Every row gives one point. The last column is the point's height on a tilted bowl or saddle (a function of degree 2), plus a little noise. Along how many of its main directions does it bend up, bend down or stay straight?

Points, 10 rows:
[[ 18  27  11]
 [-10 -50  20]
 [ -7 -16   3]
 [  4  43  13]
 [-39  -7  23]
 [-39   1  22]
 [-64 -47  81]
 [ -2  21   3]
 [-23  -2   8]
 [ 26  -8  11]]
Directions: 2 up, 0 down, 0 straight

Points (18 x 4):
[[-61  27  -4  33]
 [-15   7   0  20]
 [-31 -20  20  38]
 [ -4  18 -14  21]
 [  4  20  13   6]
 [ 21   8  13   4]
 [  6 -45  21  31]
 [  5 -20   1  15]
 [ -5 -27 -36  -2]
 [-29  28 -23  31]
 [ 47  23  14 -11]
 [  0  14 -37  28]
 [  1  46 -28  35]
 [-30 -12  26  37]
 [-48   2 -63  27]
 [-15  40  58 -38]
 [ 21  36 -55  55]
 [-57  14  38  30]]
Directions: 1 up, 1 down, 1 straight

Points (15 x 4):
[[-16   2 -16  19]
 [-24  16 -53   1]
 [-33  -9 -45  12]
 [-20  -6 -14  25]
 [  7 -18 -24  25]
 [  4 -49  -7  32]
 [ -1   7 -22  23]
 [ 40 -26  -6  -2]
 [ 33 -54  13 -11]
 [-57  63 -14 -87]
 [  8 -17 -10  24]
 [ -5  -3 -27  24]
 [ -5 -46 -58   9]
 [ 22  13  29 -18]
 [ 54 -18 -28  -2]]
Directions: 1 up, 2 down, 0 straight

Points, 24 rows:
[[-44  -4 -50  -1  25]
 [ 22  28 -45 -32 -12]
 [-23 -26   5 -20   8]
 [-29 -59  66 -31 -55]
 [ 23   6 -61  15  26]
 [  7  55 -53 -26 -25]
 [ 22  25  -7 -14  22]
 [-18 -25 -10   1   9]
 [-23  17  31  39   5]
 [-26   0  16  65   3]
 [-12  15 -48  24  39]
 [ -7  14  -8  16  35]
 [-21  31 -24  37  43]
 [-28 -24 -32  17  13]
 [-21 -10 -12  12  24]
 [  2  23  -2 -42  13]
 [-42 -30 -26   4   6]
 [ 15  -6 -51  25  32]
 [  9 -27 -39 -27 -19]
 [ 25  -1 -48   9  25]
 [ 11   3  32   7  17]
 [-48  15 -20   6  42]
 [ 38 -60 -37 -32 -70]
 [ 22 -18 -23 -19   4]]
Directions: 1 up, 2 down, 1 straight

Points, 25 rows:
[[ 50  32 -43   8  34]
 [ 20 -19  11  64  34]
 [-25 -31  16  15  14]
 [ 28   3 -25   6  15]
 [ 23  27 -12  -2  24]
 [-13  -4 -20   9  13]
 [ 25   3   3  27  18]
 [-52  11 -40  24  31]
 [ -6  34   5 -29  36]
 [ 47  30 -11  24  31]
 [ 17 -21  -4 -25  12]
 [ 40 -17 -21  31  20]
 [ 41   8  13 -52  31]
 [ 23 -33 -15 -21  12]
 [ -7  23 -72 -46  35]
 [-77   9  55 -12  64]
 [  7   6 -32 -57  33]
 [ -7  -9  30  41  23]
 [-34   9  55   4  34]
 [-35  -5 -40 -36  22]
 [ 36  -1 -13   4  14]
 [-31  23  -2 -31  38]
 [  7 -43  43  27  16]
 [-21  28  29  -3  35]
 [ -1  23  25  28  29]]
Directions: 3 up, 0 down, 1 straight

Points, 42 rows:
[[-37 -68 -10   2   4  15 -44]
 [ 41 -24  11  30  -8  25 -21]
 [  2  10  26  -4  14 -38 -11]
 [ -2 -13 -53  39  45  22 -29]
 [  6 -12 -59 -11 -43 -31 -41]
 [ 34  12  -1  42  33  -4 -26]
 [ 47  21   0 -26  16  31 -19]
 [ 16 -23  35   5 -27   9  -8]
 [  3  25 -24  27  27 -38 -20]
 [ 31  22  -7  19 -27  20 -19]
 [-14  11 -33  28 -26 -38 -33]
 [ -8  -8 -13  30   1  38 -18]
 [ -3  18   4  26 -39 -19 -18]
 [ 11 -18 -40  29  47  52 -32]
 [ 64   1   5  -6 -11  28 -23]
 [ 10   3  12 -15   7 -10  -4]
 [ 29 -50 -54  -9 -32  18 -40]
 [  6 -48   8   6  -7 -28 -17]
 [ 13 -38  -6  10 -44 -24 -22]
 [-29  39 -17 -17  23 -16 -14]
 [ 20  15   9 -96  -9  19 -46]
 [  4  -2  19 -61 -44  -4 -24]
 [-13 -29 -53  15 -41 -16 -41]
 [-24   8 -12   0  -6  24 -11]
 [ 10 -24   2  -8   2  72 -26]
 [-33  49 -30 -26 -20  -4 -34]
 [ 57  44   2 -82  -7   7 -58]
 [  0 -15   6 -15  65  31 -18]
 [ -5   3 -14   0 -21  31 -12]
 [ 39  52   8   1 -20 -16 -34]
 [-65  -2 -38  27   0 -54 -44]
 [ 51  -4  14  19   2  31 -20]
 [ -5   2  38 -20 -33  29  -6]
 [ 56  -6  -9  20   1 -11 -27]
 [-33 -67  65  28 -26  29 -53]
 [ -4   9  58  -5   6  26 -11]
 [ 38 -24 -52  13 -14 -13 -32]
 [ 14  11  36  17  21   3 -11]
 [ 32  -4  12  22 -25  44 -14]
 [ 46 -16   7  51 -21 -38 -46]
 [ 12   3   5  65   0 -33 -38]
 [ 10   3  -8 -19 -63 -17 -22]]
Directions: 0 up, 5 down, 1 straight

Points, 41 rows:
[[ 49  18 -17  49 -19 -19 -25]
 [ -2  48  24  11  -3 -19  -3]
 [-76   5  12   6  -5   2 -12]
 [ 34 -25  -5 -76 -17  33 -66]
 [ 77  -4   2  13   6 -36 -44]
 [  6  85  19  31  11  -3 -18]
 [-25 -16   9 -33  48  27 -18]
 [-28  32  37 -82  23  13 -20]
 [-37 -14  40 -12  19  49 -24]
 [-23  15  32  20  11  12  -3]
 [ 42  20   1  48  14 -40 -28]
 [ 26 -50   9  42  26  28 -35]
 [-16  -4   1  10  45 -43  -4]
 [  5 -35  -6 -70  34  13 -49]
 [ 42  -9 -77   6 -32 -61 -66]
 [  1  30  15 -10  38 -26  -4]
 [ 30  45  16 -29  34  18 -13]
 [ -3  16 -18 -68   1 -21 -33]
 [ 21   6  17  13  -2 -15  -5]
 [  6  -7 -22  -2 -36  56 -34]
 [ 12   2 -55  15  -6   6 -34]
 [-22  13  -5  11 -13  17  -8]
 [ -9  30  24 -25  -5  14  -7]
 [ 21  16   4  -2  42  -7 -15]
 [ 25   3 -35  -8  32 -26 -36]
 [ 62   0  25  21  53   1 -35]
 [ 30  38  -5  24  -9 -14 -14]
 [ 21 -54  -9  -3  -3  12 -34]
 [-13 -27  -4   4  45 -31  -9]
 [ -9  -2  26 -25 -21 -14 -11]
 [ 49 -33  -5  -3   0 -48 -39]
 [  8  10 -38   4 -50 -45 -22]
 [ -6  -2 -35 -11  31  10 -25]
 [  7  48 -41  -7   5 -20 -30]
 [ 41  40 -36  -5   9  15 -41]
 [ 10  -9  18   6  25 -33  -8]
 [ 43  -1  15  31 -13   4 -12]
 [-22  41 -20  58  30 -73 -26]
 [  3  21 -30  -7  23  57 -38]
 [  1 -23 -25  10  -9  10 -19]
 [  8 -30 -38 -13  36 -10 -35]]
Directions: 0 up, 4 down, 2 straight

Points (45 x 7):
[[ 10 -50 -38   0 -29  17  -8]
 [-37  16  -5 -46  35   5  43]
 [-14  11  39  31  26 -57  60]
 [-39  34  25 -12  31  62  46]
 [ 38 -59  54  -7 -32  30   0]
 [-14 -65 -39  13  -3   8  -2]
 [-25 -13  41   5  -5  20  32]
 [ 64  32 -28  18  33   8  11]
 [-77  43 -34  87  -3   1  78]
 [ 22  -5  -7   7  38  36  17]
 [ 28 -20 -29  26 -40  -6  -8]
 [-10   2 -53 -15  11 -37  34]
 [ 48 -14  43  -1 -33  22 -17]
 [ 11   0  -3  23 -14  23   0]
 [ 31  17 -24 -30 -10  45 -11]
 [ 32 -20  18 -13 -26  57 -10]
 [-11 -11  24  25  15  30  27]
 [  9 -20  21  30  29 -30  31]
 [ 19   7 -10  -1 -18 -25  -2]
 [ 41  18 -53  43   6 -16  22]
 [  6  57 -54 -43  36  24  26]
 [-22  11  10  23 -44 -15  17]
 [ 11  83  30 -29  29  -1 -27]
 [-23  -4  23 -13  10  28  27]
 [ -4 -58 -65   6  25 -12  16]
 [ -8 -29  12 -72  24  28  50]
 [ -1 -33 -28  61  -9  14   0]
 [ 15 -11  44  -4  -1  42   9]
 [  2 -21 -15   2  31  -3  22]
 [-24 -10  -5  14   2  16  19]
 [ 29  28  13 -65  41   7   6]
 [-16 -12 -25 -12  48  -2  45]
 [-14  -1 -50  30   9  20  22]
 [  1   7  -3 -16   9   9   9]
 [ 52   5 -14   1 -15  19 -21]
 [-22   8   3  18  36 -70  62]
 [ 15  12 -40 -83  45  59  55]
 [ 18  14  22  10  -2 -30   8]
 [ 20  22 -44   1 -35  13  -5]
 [ 18  19  11  34 -16 -10   6]
 [-11  11 -22  15 -21   6   7]
 [ -6   9 -28 -24 -18 -38  14]
 [  1   3  -6  13 -11  -8   6]
 [-50 -25  36  36 -22 -12  47]
 [  0   9  -5  36  -1  -5  15]]
Directions: 4 up, 1 down, 1 straight

Points (70 x 9):
[[ 58 -28 -13  16  10 -31   1  31  20]
 [-29 -39  -9   5   1  25   0 -26  16]
 [-65 -56   9  27 -21 -29   5 -28  58]
 [-28 -15 -34  32 -34 -24 -25 -72  45]
 [ 11   2 -27  16  33   6 -68  10   9]
 [  0  23 -23  38 -46 -51  10 -16  18]
 [ 13  53 -19 -19   1  28 -30 -26   6]
 [ 55  -8  18 -70   2   8  18  -6  38]
 [-38  27  48   2 -15 -17 -12  -1  22]
 [ 67  45  44  -8 -16  11   5 -18  12]
 [-42  45 -10  17   7  10 -27 -13  15]
 [-25 -15  -1   4   7  -2 -20 -36  12]
 [-18  22 -23 -54   7  10   7  12  25]
 [ -5 -37 -25 -91  13 -33   2 -12  56]
 [ 14 -17   0  -5  19  19 -25 -17   0]
 [ 19   9  41 -20   8 -52  11 -21  22]
 [-41  11   4 -16   9   1   4  46  30]
 [  0   3   9 -10 -14   1  -5 -21   2]
 [-11  -1 -52  19 -13   6  -7  14  11]
 [-24   2   2 -10  28  16   1  12  10]
 [ -3  -2 -21  -7  12 -21  20 -20  10]
 [-15 -17 -16 -50 -21  54  29  10  42]
 [ 19  17  -1  16  22 -25 -26 -40   6]
 [-35  10  14  24  13 -17   7  22  18]
 [ 45  19  16  -3  12   9 -69   0   7]
 [ 25 -64  11  20  10  27  -3   3  10]
 [-38   4  -3 -24   4 -45 -36  -2  21]
 [ 10 -33  21 -15  37  32 -29 -26  11]
 [ 13   9 -28  -2  -8  19 -15 -16  -2]
 [ -6  21  -4 -11 -32 -70 -60  22  24]
 [-35 -17  51  14   7 -77  23 -10  59]
 [-20  43 -35 -29 -37  28  31  46  39]
 [ 17  28  58 -27  22  10 -11   0  21]
 [ 13 -26  29 -14  25 -15  -4  26  16]
 [ 47  85  10 -38 -52  24  17  44  37]
 [ 19 -21 -22   2  43 -33   1   1  14]
 [ -6  -4   7  10 -14  12 -15  87  46]
 [-55 -71  25  35   0 -18  -1   6  53]
 [ -5   6  48  51 -21  33  11 -12  22]
 [-51   9  -2   1 -12  25  -5  20  24]
 [ 28  13 -30 -14 -42 -29 -54  46  29]
 [  6  39  72   7  42 -39 -40  12  39]
 [-55 -13  54   7  11   3 -37  30  46]
 [-49 -20  28 -37 -19  37  29 -31  51]
 [ 35 -54 -29  48   3   2 -33 -20  15]
 [-68  21 -32  -1 -40 -36 -41 -20  44]
 [ -4  16 -30  30  14  33 -42  30  11]
 [-14  50  31 -51  14  14 -28  18  28]
 [-10 -27 -31  56  -6 -42 -33  28  39]
 [-21   1   2  17  -3  -1 -12  71  34]
 [-29 -21 -32  18  26 -56 -30   9  36]
 [ 47  15   8  18 -18 -11  24 -11   1]
 [-47 -19 -21 -61  -4   0  12  34  51]
 [ -6  -6 -31   3 -33  17  -9 -25  10]
 [-15 -41 -25 -34  -6  -7 -42 -40  26]
 [-38 -55  26   8  58 -39 -20  25  43]
 [-23   2  49  11 -26  -5  11 -31  23]
 [ 33  -4  -8   4 -29  14  16  -8   3]
 [-45  33 -13   8  -3  30 -38   4  24]
 [ 29  -7  18 -54 -32  -6 -23   7  18]
 [-11  33  43  25  19 -43  18  58  47]
 [-14  -6  18 -23   6  -2 -31 -29  10]
 [ 24   9  -6   3  27  -1 -20 -22  -3]
 [ 30   5  18  30  27  28   9  48  10]
 [-13 -65  24 -26  26  -2 -23  17  22]
 [ 12 -66  23 -26   6  27 -62  10  18]
 [-27  55 -31  -9 -84 -22  -4 -15  23]
 [  8 -16  51  10 -42 -24 -34 -17  28]
 [ 20  -5  28  -1 -10  44  10  35  20]
 [-60 -55   8  60 -11  15  36  35  54]]
Directions: 6 up, 0 down, 2 straight
